Rows are points. Examples show where two turns around zero, p and q, send a point. Where does a point land after both, in the order given? Backwards means that the second turn is done in reverse. Each puzzle has new turns, and all numbers are rounded.
In the rows, 128 means zero.

Turn p:
[151 104] => [118  96]
[145 137] => [144 118]
[159 161] => [172 117]
[ 89 154] => [132 175]
[95 85] => [ 74 136]
Turn q:
[150 181] => [175 161]
[128  96] => [111 101]
[106 108] => [ 99 123]
Where do these land?
q, then p: [178 156] => [153  76]
q, then p backwards: [ 96 124] => [102 109]
q, then p: [110 104] => [105 147]

Turn p:
[128 145  89 168] => [124 172  90 126]
[ 93  88 126 173] => [ 85 115  84 158]
[127 148 164 108] => [153 116 160 147]
[ 89 135 103 146] => [ 96 160 119 148]
[166 169 106 141] => [168 167 115 106]
[152 107 160  79] => [142  79 165 106]
[141 104 147  82] => [127  88 162 106]
Turn q:
[152 122 153  93] => [171 109 128 144]
[ 91 164 154 165] => [ 68 101 128 147]
[ 92  94 142 114] => [130 145  84 154]
[161 119  92 101] => [168 141 136  92]
[103 109 138 169] => [ 91 154 127 154]
[178 113 123  93] => [188 130 146 119]
[120 174  94 161] => [ 82 117 148  86]
Where do these land?
p, then q backwards: [128 111 155 146] => [116 137 156 110]
q, then p: [114 175  73 112] => [ 93 112 185  97]
q, then p backwards: [150 162  87  89] => [189 112 122 100]
q, then p backwards: [146  90 163 180] => [ 68 172 139 123]
p, then q: [121 122 172 163] => [113 174 157 125]
p, then q: [113 116  95  96] => [124 101  89 141]
q, then p: [125 120 151 110] => [129 130 100 116]

Turn p:
[100 133 147 122 133  79 135 135] => [166 132 128 161 121 105 106 114]
[129  93 105 150 167 158  80 155] => [139 101 165  77 179 144 130 135]
[112 165 129 144 122 109 104 126] => [133 146 147 136 120 110  97 156]
[ 89 148 144 170 156 113 132 129] => [163 161 136 111 125 125  81 119]
[185 105 120 101  96 172 178 141] => [ 92 107  75 110 111 137 199 121]
[131 132 112 156 154  83 106 140] => [178 125 163 128 122 131 118 150]
[148 100 120  58  98 192 158 130] => [ 59 109  92 130 147 120 192  94]
[151 148 146 114 135  96 155  67] => [130 160 115 184  98 169 131 128]
[ 97  82 105 136  81 174 114 133] => [ 75  77 138  89 127 114 113 100]
[163 155 195 106 105 108 142  93] => [120 146  65 189 118 147 117 154]
[102 146  85 151 161 123 104 159] => [155 143 183  93 140 104 125 136]
Turn q:
[145  66  77 165  87 154 148 117] => [136 121  97 193  86 115 117  68]
[134 124 139 112 130  96 108  97] => [120 150 101 119 120 134 120 164]
[145 146 125 171 131 190  62 138] => [114  88 146 137 107  49 170 138]
[145 170 112 168 159 113 137 109] => [ 94  83  93 108 151 133 143 126]
[119 130 154  90  81  97  97 161] => [194 155 139 101 113 123 117 160]
[ 70 153 119 118 157 141 128 105] => [ 82 130 152  99 147 115  87 125]
[ 97 101 134 151 149 125 155 130] => [117 144 126 149 169 126 113 101]
[170  82 148 130 138 176 156 164] => [140 136 163 189 128 143 181 105]
[137 102  99  86 126 102 133 189] => [185 111 154 160 129 166  99 147]
[103 136 159 125 134  97 166 111] => [120 162 115  99 163 155 120 116]
[143 198 142  92 116 118 118  85] => [102 128 122  54  94 149 140 158]
Where do these land?
p, then q: [136 130 133 128 158 130  86 182] => [133 116 142 155 161 168 145 168]
p, then q: [142 168 140 104 109 123 125  91] => [142 100 127 104 152  93 122  98]
q, then p: [164 117  90  89 126  92 149 187] => [105  93  94  71 153 168 149 156]
p, then q: [118 177  84 127 107 136 146  91] => [152 148 132  60 133 110 123 102]
q, then p: [122 138 101 112 146 188 161  96] => [ 93 128 118 140 129 124  63  90]
q, then p: [100 103 146 131 115  81 130 155] => [143 148 145 125 147 149 157 176]
q, then p: [123 123 123  98 133 162  99  70] => [118 123 129 138 114  65  84 127]
q, then p: [124 134 124 127 104 183 115 180] => [146 106  75 164 111 160 112 135]
p, then q backwards: [148  79 148 209 122  62 124 123] => [152 146  56  84  82  82 125 172]
p, then q backwards: [134 137 162 112 139 168 124 108] => [120 116 142 138 158 102 153  97]
q, then p: [ 97 102 157 171 148  84 149 125] => [154 177 182 119 142 151 146 135]

Turn p:
[169 142 168 112 138  89 184 135  70  96 108] => [ 92  87 159 121 100 107  45 104 134 147 111]
[112 100 184 100 146 102 147 159  98  93 101] => [104 131 133 136 124 139  62 107  81 175 114]
[158 175 154 129 142 122 126 170 130 110 144] => [100 139 162  77 141 110 116 132 135 137  99]
[170 100  91 140 128 157  89 110 151 114 130] => [164 170 119 108  88 138 145 142 151 106 155]
[ 89 159 109 171 105  96  88 117 132 139 117] => [151 107 138 148 141 114 182 166 140 171 123]
[ 92 100 127 147 125 159 165 101 181 142 100] => [145 112 113 151 123 122 159 125  62  88 159]
[138 122 130 130 151  97 168 167  99 101 174] => [ 65 129 124 104 137 108  98  98 145 156 150]
[ 96 148  86 135 141  94  96 128 166 203 110] => [122 113 129 157 125 159 227 128 134 134  96]
[124 124 117 106 100 137 100  81 168 138 154] => [176 149  89 140 134 108 157 121 142 102 112]
[130 159 133  96 179 132 165 151  71  79 137] => [ 98 130 186 116 155 129  67  77 144 144 144]
[113  92 140 152 121 179 108  86 141 180 133] => [174 106  77 123 140 169 152 148 112  91 146]
[146 115  97 117  58 171 100 132 130 141 128] => [144 164 106 155 127 132 126 189 157  84 127]
Turn q:
[114 126 149 134 118 102 114 122  90 117 165] => [156 119 133 102 140 109  93 101 112 143 119]
[148 160  70 110 155 106 119 149 149 199 168] => [117 128 224 174 137 133 152 138 101 127  96]
[155 156  97 164 108 162  98 133 145  91  91] => [ 95 160 101 112 155 124 196 114 148 135 138]
[195 131 135 134 101 156 133 191 115 134 162] => [ 99  93 156  93 139  59 162 147 114 101 135]
[112 113 128  59  97 115 114 147 122 145  84] => [174 108 128 133 115 164 150 155  96 125 182]
[131  96 126  65 143  92  91  97 182 183 112] => [128  98 161 148  89 225 135 130  88 119 124]
[ 96 116 160 158 110 148 142 110  82 136 124] => [134 110  94 138 123  96  90 107 141 162 153]
[167 136  90 139 102 120 151 119 132 129 141] => [116 107 126 140 169 117 155 145 124 127  94]
[ 87  81 134 189 127 123 131 144 109  88 130] => [137 127 107 109 159 116  86  87 189 112 151]
[ 87 167 185 128 134 150 169 126 162 107 131] => [105 184  87 138 106 110  78 149 106 108 139]
[117 126 103 136 154 182 127  89 137  60 100] => [136 171  64 133 104 132 165 106 177 117 105]
[127 127 158 121 187  80 147 106 110 147 128] => [139 128 155 118  99 152  73 155 142 160  98]
Where do these land?
q, then p: [142 121 101 103 111 167 164 124 148  88  92] => [ 80 150 160 138 112  91 141 129 129 113 174]
q, then p: [119  95 130 142 104  85 131 117 148  66 120] => [153 182 165 124 117 150 133  89 140 103 147]
p, then q: [104 133  87 158  77  96 162 159 165 156 127] => [147 142 137 151 188 114  67 144 166 110 149]
p, then q: [111 136 165 119 133 100 133 154 112 130  91] => [129 109 132 133 107 130 120 113 144 164 175]
q, then p: [158  96 147 142 163 192  60 134  99 177 137] => [150  91  38 177 135  83 115 130 103 114 108]
p, then q backwards: [112 155 124 122 106 136 106  80 135  78 132] => [ 95 141 100 117 129 126 143 152  70 114 148]
p, then q: [120 121 179 138 132 126 139 110 162 158 153] => [181 107 126 140 125 142 153 146 161 135 112]
p, then q: [147 176 147  87 172  54 111 172 128 201 125] => [122 133  61 195  86 180 117 157 153 146 194]
q, then p backwards: [131 117  98 118  98 152 128 159 108 138 164] => [105 164 117 136 121 133 161  90 154 122 126]
q, then p: [169 108 113 176 109 120 153  91  71 121 136] => [116 128 108 153  69 172 175  98 101 129 124]
q, then p: [ 78 104 109 121 147 130 139  88 118 147 135] => [165 116 121 102  98 128 151 172 135 115 144]
p, then q: [145 174 137 109 183 176 111 149 142  75 125] => [133 155 113  84  63 124 117 152  73 157 113]
